Each point is reached from the start by the listed moves, each made 0, 1 or 2 times, or once backwards (-1), plus a little noise. Is the number of moves made odd or even? Then give how often each move was made.

Moves:
(1): [-3.9 -1.3  1.9  1.5  1.7]
(2): [ 2.3 -3.1  1.9  0.6  1.8]
Start: [-1.8  1.3 -1.9  0.7 -0.1]
Points:
[-9.6 -1.4  1.6  4.1  3.2] => even (2, 0)
[ 6.7 -3.7 -0.2  0.2  2.0] => odd (-1, 2)
[-4.0  4.4 -3.9  0.1 -2.1] => odd (0, -1)

Moves:
(1): [-1.2 -0.9  1.7 -0.3 -2.0 -0.2 -2.4 -0.3  1.0 -0.9 -1.9  0.0]
(2): [ 0.1 -1.5  0.4  0.6  0.1  0.2 -0.1  1.1  1.6  1.0  0.5 -2.0]
(3): [-0.7  0.9 -0.2 -1.4 -0.2 -0.3  1.4 -0.4  0.9 -2.2 -1.9  0.2]
(4): [-0.9 -1.9 -1.1 -0.1 -0.6  0.9 -0.1 -1.0  1.7  2.2 -1.4 -0.7]
(5): [ 0.3 -1.4 -0.3 -0.5 -0.6 -0.1  1.8 -0.1  0.1 -0.4  0.4 -2.1]
(6): [-0.4  0.5  0.9 -0.4  0.6  1.0  1.3 -0.6 -2.1  1.0 -1.2 -1.4]
(7): [ 1.1  0.3 -3.1  1.3  0.4  2.6  0.1 -1.2  1.7 -0.9 -1.7  1.0]
(8): [ 0.3  0.1 -1.8 -3.3  1.8  1.9 -0.4  2.2 -0.7  0.1  1.0 -1.1]
(9): [ 1.3  0.1 -0.1 -0.4 -2.5 -0.1  2.9 -0.3  1.7  0.0 -2.3 -1.3]
Start: [-0.3 -0.6  0.6  1.2 -0.3 -1.4  1.6  1.4 -0.3  0.2 -1.2  2.1]
Points:
[ 0.0 -0.8 -8.9 -1.5  6.8  8.4  6.7 -0.8 -1.7  1.0 -4.6 -1.2] => even (-1, 0, 1, 1, 1, 2, 2, 1, -1)
[  1.6  -4.5   2.6   5.1 -11.0  -1.0   3.4  -3.0   6.9  -1.0  -9.9  -0.7] => even (2, 0, -1, 0, 1, 0, 1, -1, 2)
[ 0.4 -2.7 -2.7 -0.5  3.3  6.9  2.5  2.0 -2.4 -2.3 -2.8 -3.7] => odd (1, 1, 0, -1, 2, 2, 2, 1, -1)
[ -4.2  -3.8   3.2 -10.1  -1.8  -1.0   0.2   6.8   2.1  -4.3  -4.2  -4.7] => odd (2, 1, 2, 0, 1, 0, -1, 2, 0)
[ 4.4  0.7 -5.6 -6.1 -2.6  8.1 10.9  1.1 -0.9 -4.5 -9.6 -4.9] => odd (1, -1, 0, -1, 2, 2, 2, 2, 2)
[ 1.9  6.2 -7.7 -4.6  5.6  7.3  2.2  2.3 -2.9 -5.1 -5.2  5.3] => odd (0, -1, 1, -1, -1, 1, 2, 2, 0)

Moves:
(1): [ 1.5 -2.6  0.5 -0.3 -0.9  0.9 -0.6 -0.3 -1.3  0.7 -0.3 -0.3  1.5  0.0
 -1.3  1.4  0.4  0.5 -0.2 -1.8  0.8  1.0 -0.1 -0.4  0.5]
(2): [ 1.1 -1.5 -1.1 -0.5  0.3 -0.4 -0.9  2.3  0.3  1.8  0.7  1.6 -0.8 -1.6
 -1.2  0.5  3.0 -1.2 -2.2  0.0 -0.6 -0.6 -0.4  0.7 -0.5]
(3): [ 1.2 -0.1 -1.5  0.5 -1.5  0.1  1.9 -0.2 -1.2 -0.5 -0.1 -0.4 -1.3 -0.6
  0.4  0.2 -0.2  0.0  0.5 -0.9  0.7  2.1 -0.2  0.7 -1.8]
(4): [ 1.0  0.7  0.2  0.1  2.1 -0.2  0.1 -0.5 -0.3 -2.2 -1.1  0.3 -0.1  1.2
  0.5  0.3  2.0  0.2 -2.5  0.1  0.5 -0.8  0.8  0.1  0.4]
(5): [-1.7 -2.9  0.8  0.4 -3.0 -2.0  0.9  0.3 -0.7  0.0  0.2  2.9 -0.3 -0.6
  0.1  2.1  0.6 -1.0  0.3  1.0 -2.2  1.1  0.1  0.8 -0.6]
(6): [-0.2  0.7 -0.6 -0.5 -1.0 -1.2  0.8 -1.0 -1.6  0.2  0.6  0.4 -0.2 -0.4
  0.2 -0.5 -0.2  1.4  0.7  0.4 -0.1 -0.8  0.1 -0.9 -0.2]
(7): [-1.5  0.7  0.0  0.3 -1.0  0.9 -1.4 -0.4  1.2 -0.2 -0.1  0.4  0.5 -0.5
 -1.0  1.5 -0.6  1.5  0.9 -0.8 -0.8  1.9 -0.2 -2.1 -1.2]
(8): [-0.3 -0.7  1.7 -0.3 -1.8 -1.7  0.2 -1.7  0.5  0.8  1.3  0.1 -0.8 -1.2
 -1.5 -1.5 -1.1  0.1 -1.1 -0.8  0.0  0.1 -0.6 -0.2  0.3]
(9): [ 0.1 -0.7  0.8  1.3  0.5 -0.1 -0.9  2.6 -0.7  1.5 -0.5  0.6 -1.4 -1.0
 -2.0 -0.8  0.8 -1.2  0.9 -1.4  0.2  1.1  0.9 -0.2 -1.1]
(10): [ 0.5  0.7 -0.1  0.8  1.0 -0.9 -0.2 -2.6  0.1  1.0 -1.2 -0.3  0.5  0.2
  0.5 -0.6 -0.1 -0.8  0.9  0.9  0.6 -0.6  1.9  0.8  1.6]
(11): [-1.1  1.6  0.8 -1.8 -3.3  0.0 -0.1  0.1  0.4  1.4 -0.6  2.3  1.8  0.0
  0.8  0.3 -1.4 -1.5 -1.4 -0.6 -2.1 -2.1  1.3 -0.3 -0.2]
(12): [ 0.8 -0.6 -0.7 -1.1  0.6 -0.1 -1.0 -0.5 -0.4 -1.2  0.8  1.6 -0.2 -0.5
 -0.5 -1.0 -1.8  0.5  1.9 -0.4 -0.4 -0.4 -0.6  0.0  0.6]
(13): [ 0.5 -0.3 -1.5  0.5  1.2  0.5  0.0 -0.2  3.5 -1.2 -5.4 -0.3  0.7  1.3
 -0.6  1.8 -1.1  3.6  1.4  1.6  0.0  2.0 -0.3 -0.5 -2.3]
(14): [-0.9  0.8 -0.7  0.3 -1.2 -0.3  1.2 -1.0  0.9 -0.4 -1.4 -1.3  1.5 -2.1
  0.3  1.0 -0.6 -1.9 -0.2 -1.7 -2.3 -0.5 -1.1  0.1 -0.9]
(15): [ 0.5  1.3  1.4  0.1  0.0  2.2  1.1  0.4  0.9  1.6 -1.2  0.5 -1.2 -1.0
  2.8  1.3  1.0 -0.5 -0.6 -1.4 -1.4 -1.4 -0.4  0.6 -1.0]
(16): [ 0.4  2.4 -0.4  0.8 -1.8  0.1 -1.9 -0.4 -1.1  1.3 -0.7  1.3 -0.5  1.5
  0.1  1.4 -1.2 -0.4 -1.1 -0.8 -2.8 -0.1 -1.1  0.7  0.2]
(17): [ 1.0  0.4 -0.3  0.5  0.7 -2.6  0.0  1.4 -0.6 -1.2  1.2 -0.4 -1.2 -0.7
 -0.8  2.9  0.3 -0.1 -1.0  0.5  0.1 -0.3  0.8  1.2 -1.0]
(18): [ 0.8 -1.4  1.3  0.4 -0.4 -0.5 -0.6 -0.8  0.0 -0.7  1.6 -1.6  2.3 -1.2
  1.6 -1.6  0.4  0.4 -0.4 -0.6 -0.8 -0.9 -0.4  2.6  1.7]
(19): [-1.9 -0.5 -0.3  1.1  3.3 -1.0  0.2 -0.4  1.7  1.8 -0.9 -1.5  1.8  0.2
  1.4 -0.6 -1.8  2.9  1.4 -1.4 -1.8  2.3 -0.7 -0.8 -2.0]
(20): [-2.0  1.8  1.5  1.1  0.5  1.8  1.3  1.2  0.5  0.9 -1.1  1.7  1.8  0.5
 -1.1  1.6  0.1  0.8 -0.9 -0.3 -0.4  1.2 -0.1 -0.2 -1.0]
(21): [ 3.7 -0.1  0.4  4.2  1.2 -0.4 -0.4  1.0  2.8 -1.8 -0.7 -0.1 -1.5  0.5
  0.3  2.8  1.0 -0.9 -0.6  2.0  1.7  0.2 -1.4 -3.3 -0.7]
(22): [ 0.8  0.4 -0.7 -1.3  0.4 -1.2  0.2  1.3  1.2  0.1 -0.2  0.6 -0.7  0.5
 -1.1  1.2  2.1  0.3 -1.0 -1.8  2.5  0.7  0.3  0.4 -0.5]
(23): [-0.5  1.3  3.6 -2.0  0.1  1.6 -2.1 -2.2 -0.6  0.9 -1.6  2.2 -0.6 -0.1
 -0.1  1.1  1.0  0.3 -0.3  1.1  0.3  0.7 -2.1 -0.3 -0.2]
(24): [ 0.8 -0.1  0.8 -1.4 -1.3 -1.3  1.3 -0.7 -0.2 -0.1  1.7 -0.3  0.3  2.2
 -1.4 -1.0  0.1 -0.6  0.7  1.6 -2.6  0.5  0.2  0.3 -0.5]
Start: [-1.0  0.9 -1.0 -1.6  3.6  0.0  1.9  0.9 -0.1 -0.5  0.6  0.0  1.2  0.7
 -1.5 -2.1  0.2  2.4  0.5  1.2 -1.9  0.7 -0.6  1.6 -0.3]
Points:
[-1.1  3.0  9.1 -3.8  5.5 -9.7  0.3 -8.1 -2.2  3.7  1.9  4.1  1.7 10.8
  9.8  1.2  6.2  3.2 -7.4  0.9 -9.9 -1.5 -0.7  9.9  4.4] => odd (0, -1, -1, 2, 2, 0, -1, 0, -1, 1, 0, -1, -1, -1, 1, 2, 0, 1, 2, -1, 0, 2, 1, 1)
[ -1.2  -2.1  -6.7  -9.3  -0.3  -5.9  -0.3  -7.8  -1.1  -2.1   2.0   3.1
   7.4 -11.9  -0.9 -11.9   2.4  -2.7  -2.7  -4.9  -5.6 -14.6   5.9   5.2
   9.0] => even (0, 2, -1, 2, 0, 2, 1, 1, 0, 2, 1, 2, 0, 2, 0, -1, -1, 1, -1, -1, -1, 0, -1, -1)
[  6.0  13.0  -2.0  -1.9   6.7  -6.2  -0.5 -13.5  -2.1 -12.6   4.8  -4.8
   2.5   5.4   0.4  -3.5   1.0   8.8   0.4   4.6  -0.7  -4.3   2.3   5.1
   6.8] => odd (-1, -1, 0, 2, -1, 2, 2, 0, -1, 2, -1, 1, 0, 0, 0, 1, 1, 2, -1, 0, 0, 1, 0, 1)
[  8.6  -8.2   7.6  -1.7  -2.2  -4.7   4.7  -8.1   4.6  -9.6   1.1 -13.5
   4.9  -3.0  -3.6   7.5   0.8   4.9   1.7   3.5  -3.2   9.1 -11.6   4.6
  -5.4] => odd (2, -1, 1, -1, 0, -1, 0, 1, -1, -1, -1, -1, 1, 2, 0, -1, 2, 2, 0, -1, 1, 0, 2, 2)
[  0.2   7.9   7.7  -7.5  -9.5   2.2   5.2  -3.3 -11.6   9.1   8.9   2.2
   8.6   3.5  -4.0  -3.7  -9.1   0.2  -1.8  -9.4 -14.5  -0.9  -1.5  11.6
   1.7] => odd (2, -1, 1, -1, -1, 0, -1, 1, 0, 0, 1, 1, -1, 0, 1, 2, 1, 1, 0, 2, -1, 0, 0, 2)
[ -9.2   8.9  -0.9   0.7  -0.1  -0.4   3.3   2.9   7.1  14.9  -9.1  10.9
   0.2  -2.0  -0.6  10.8   6.8   7.6  -7.5 -11.6 -15.4   7.3  -6.0  -4.5
 -14.2] => even (0, 2, 0, 1, 1, 2, 2, 1, 0, 0, 0, -1, 0, 1, 2, 2, -1, -1, 2, 1, 0, 2, 0, 0)
